Every row gives one point. A path goes straight from each point to the next, and from the last back to the first. The post is the endless flat space through its rows: a point in 2 columns, a line in 3, a plane in 4, and so on, so that a path can go around it. How many times does the path go around the post? Going back the other way cancels.

Post (1 x 2):
[[13,14]]
Path (20 x 2):
[[-212,-89],
[65,-120],
[272,17],
[288,296],
[-215,103],
[-151,-139],
[145,-127],
[453,84],
[150,394],
[234,-107],
[-84,-286],
[-444,38],
[-70,220],
[214,51],
[257,-119],
[-185,-122],
[-169,148],
[38,190],
[154,34],
[30,-121]]
Times around: 1

Post, 2 rows:
[[65,223,-125],
[49,-161,45]]
Path, 28 rows:
[[82,561,-57],
[-119,-263,194],
[-35,-120,-116],
[-163,133,-121],
[22,148,110],
[153,533,-218],
[280,-41,-163],
[-3,-152,-45],
[126,-390,-105],
[138,-38,-138],
[-24,258,-325],
[108,-11,-210],
[236,153,-129],
[70,66,44],
[61,2,83],
[55,488,76],
[-167,-241,7],
[28,-119,-237],
[330,320,-235],
[268,212,78],
[295,220,-70],
[250,-120,-183],
[-130,-201,-132],
[-208,177,-99],
[36,-267,0],
[264,-156,-131],
[194,-245,-57],
[264,236,-30]]
Times around: 1

Post:
[[-97,-128,142,92,-88,-98],
[-20,-11,89,87,-83,-252],
[110,98,-307,128,103,89],
[13,258,-257,201,253,-83],
[68,-42,202,-81,-114,283]]
Path, 26 rows:
[[119,-250,81,90,-318,-144],
[73,-43,-433,328,383,45],
[27,658,-127,-102,472,-170],
[-150,156,-1,95,-17,-47],
[81,-1,388,-148,-371,58],
[-97,66,-196,58,23,181],
[107,57,-256,-30,34,-194],
[-257,-24,-30,103,432,17],
[184,-127,-158,96,118,-50],
[-234,-42,511,-121,-76,-56],
[-58,300,4,-265,-84,-20],
[-24,-141,-149,38,144,-129],
[78,-31,-245,222,133,38],
[-14,87,63,31,359,49],
[62,191,-381,-51,-46,-202],
[215,-112,-209,-268,-157,-30],
[-23,135,-100,266,376,-194],
[339,479,-246,247,117,9],
[72,211,129,385,201,-27],
[487,-200,23,-116,-78,203],
[-279,440,130,-111,295,-212],
[59,-106,125,-115,-365,126],
[-215,-273,-124,-102,13,69],
[267,188,9,-16,177,-203],
[136,-278,-76,233,-131,-29],
[-136,47,69,219,41,34]]
Times around: 0

Post, 8 rows:
[[-91,-24,151,-39,-43,-40,-30,30,-173],
[17,145,-18,-96,343,163,96,418,156],
[294,172,134,-65,46,187,-46,-18,-73],
[-79,-59,-99,54,-155,-75,-110,57,-167],
[355,-8,233,-179,-65,11,-141,-123,-48],
[86,-161,147,66,-12,46,-32,-243,-105],
[-275,104,-87,190,-71,-311,-2,-3,-48],
[11,228,111,15,327,161,-222,300,203]]
Path (23 x 9):
[[-169,118,198,7,-17,-35,-140,43,-29],
[-386,40,89,-34,137,-120,280,-38,-164],
[385,251,177,-47,32,-241,-249,-273,74],
[178,-348,124,136,-36,97,-155,136,32],
[101,320,-42,-130,-155,149,7,364,-149],
[49,92,-386,-298,-235,-40,106,333,-222],
[-153,303,-206,-42,-171,-388,-168,337,-123],
[154,-38,373,111,-111,-131,-338,-63,-87],
[379,584,-31,18,-365,-216,-65,81,90],
[28,18,-88,199,7,311,-319,-188,87],
[-194,-275,270,216,596,434,100,-261,-57],
[-136,120,5,194,217,156,-71,173,-129],
[4,-37,235,-213,254,204,-290,-36,-3],
[71,138,-79,104,-89,52,-110,-46,156],
[-21,68,-35,355,33,-162,-20,-291,262],
[309,-34,-62,-269,-188,45,-367,95,-40],
[-127,-83,-64,-58,10,-406,486,-82,-148],
[187,250,160,-50,47,-17,65,192,-79],
[127,-317,314,-12,-126,-242,-134,-46,193],
[-162,744,-172,302,-5,-136,-282,96,163],
[-181,200,305,-133,270,-197,-31,91,110],
[-210,254,-210,22,198,-103,-88,570,104],
[88,100,66,136,-158,-193,-36,-129,-43]]
Times around: 4

Post:
[[-154,-159,36,14,213,-31,120,163,-4,96,242],
[-185,-314,357,436,-68,4,54,-69,-116,9,194],
[-294,3,205,299,-81,-178,-49,106,3,-153,-89],
[24,-110,57,104,-111,-93,25,-90,53,-48,27],
[122,222,-103,-158,-50,96,-109,34,-283,152,-171],
[52,-33,165,-165,-8,-14,180,143,-314,-60,-42],
[-151,409,-84,-219,-149,128,125,-7,-108,-58,-94],
[-55,-40,232,259,4,130,6,31,114,-135,-55],
[129,675,-80,-379,-26,-64,68,222,-239,-7,19],
[-172,-33,436,76,-122,-120,-34,-41,82,38,-46]]
Path, 26 rows:
[[-267,120,223,168,132,11,-16,359,-59,65,39],
[-378,88,-110,86,144,-116,257,282,-289,149,26],
[-65,96,-378,-155,33,135,100,-227,-185,159,2],
[-264,127,-206,-108,127,-92,237,157,-459,-96,19],
[42,17,113,-115,-75,-191,-52,17,-42,393,-142],
[-33,-162,301,-13,-136,135,222,-216,-274,-34,-250],
[-220,284,189,79,0,-4,43,-56,102,-244,124],
[-155,45,47,247,77,-231,-375,199,-21,-192,-77],
[-78,20,392,-39,-86,-12,78,-289,209,-88,-9],
[-487,-187,308,249,109,-45,-66,-67,-57,425,-216],
[-154,1,127,94,-248,263,121,-147,-136,144,-209],
[-329,263,-117,-180,-154,165,-11,149,115,-32,-352],
[64,157,352,215,-444,-236,35,23,-31,-281,-121],
[175,64,-245,266,96,303,22,175,-320,-111,231],
[322,444,141,-326,-34,90,47,227,-181,13,-101],
[-30,152,300,1,-351,32,249,75,-509,-37,-6],
[104,87,-248,-149,-235,26,39,-42,-285,7,139],
[-454,-13,-265,-182,-13,202,9,-215,-45,-119,-110],
[-214,184,234,-267,29,-19,163,-222,72,-140,-91],
[87,190,508,-199,-241,63,-24,60,-472,-215,-264],
[-468,392,245,-273,67,284,223,42,-192,-269,-97],
[171,286,-71,231,112,323,-47,65,-136,-202,-310],
[-227,-77,531,140,-63,-371,178,157,-256,206,0],
[-282,250,55,53,-76,-227,-87,289,-3,-44,-78],
[188,318,400,-9,-248,10,-429,141,-180,-155,-413],
[-177,-176,224,102,-110,144,-199,118,61,49,11]]
Times around: 1
